Each row of a before or after table is a point. One or more steps were done to the points. Then noise was added and the rows were shuffled. The steps act on columns, c1 being the first. What was done? A step turns or swaps two columns, mirrors them in a line or flattens them onto one, adds a multiple of one to another, or multiplies or shifts one. Angles are multiples of 10 degrees, from the lower column toward the higher: turns from -170 to 170, lines from 10 to 170 but not 90. Use the fewest steps. Two steps may share a column if one is a turn and the other turns, adds or multiplies; they go together, in the order done. Otherwise the lowest column goes first.

Before, 11 rows:
-.49 -.62

.02 -.27

.50 -.13

.26 -.01

.03 -.13

.71 -.35

-.28 -.14

.23 -.73

.64 -.28

.62 -.46

-.61 .00
After, 11 rows:
-.62 -.02

-.27 -.73

-.18 -.28

.41 -.14

-.07 -.13

.24 -.02

.45 -.27

-.38 -.13

.45 -.35

.30 -.48

-.93 -.63
Steps: add 0.7 times c2 to c1

Before (11 x 4):
.06 .08 -.72 .12

.94 -.71 .89 -.19

-.21 .10 .60 -.29

.32 .10 -.15 -.41

.37 .25 -.30 -.16

.55 -.15 -.01 -.29

-.20 -.57 .36 .12

.16 -.05 .21 .03

.32 -.01 -.16 .36

-.72 -.01 -.17 -.38

.05 -.14 -.02 -.50
After:
-.55 -.31 .00 -.29

-.31 -.26 -.70 .14

-.27 -.46 -.32 -.13

-.83 .20 .92 -.20

.45 .26 .54 -.33

-.04 -.01 .22 .05

-.34 -.30 -.15 .32

-.27 -.35 -.21 -.45

.47 .43 -.19 -.39

-.17 .05 -.01 -.48

-.06 .67 .35 .18
Steps: add -0.5 times c3 to c1; turn c1 and c2 by -140 degrees

Before:
.14 -.03 -.18 .20 -.34 -.08

-.02 .30 .32 .19 -.26 .18

.15 .17 -.01 .01 .38 .17

-.05 .11 -.17 -.22 .32 .51

-.03 .07 -.14 .00 -.30 .02

-.60 .26 -.20 .02 -.35 -.13

.00 -.42 -.25 .06 .03 .20

.08 .31 -.24 -.04 .11 -.01

-.12 .43 .11 -.21 -.34 .18

-.02 .38 .06 -.09 -.22 -.15

.17 .21 .48 .00 -.34 -.16
After, 11 rows:
.11 .48 .15 .19 -.33 -.05

-.11 .94 -.24 -.22 -.36 -.02

.01 -.49 .02 .04 .05 -.37

-.62 .80 .24 -.02 -.35 -.04

.01 .68 .07 -.08 -.22 .16

.07 .16 .17 -.03 .14 -.17

-.04 .53 .11 .02 -.33 -.12

-.06 -.40 -.29 -.24 .36 -.48

.13 -.44 -.12 .04 .37 -.13

.13 .71 -.21 -.01 -.33 .45

-.02 .68 -.33 .20 -.24 .15
Steps: add -1.5 times c5 to c2; turn c3 and c6 by 130 degrees
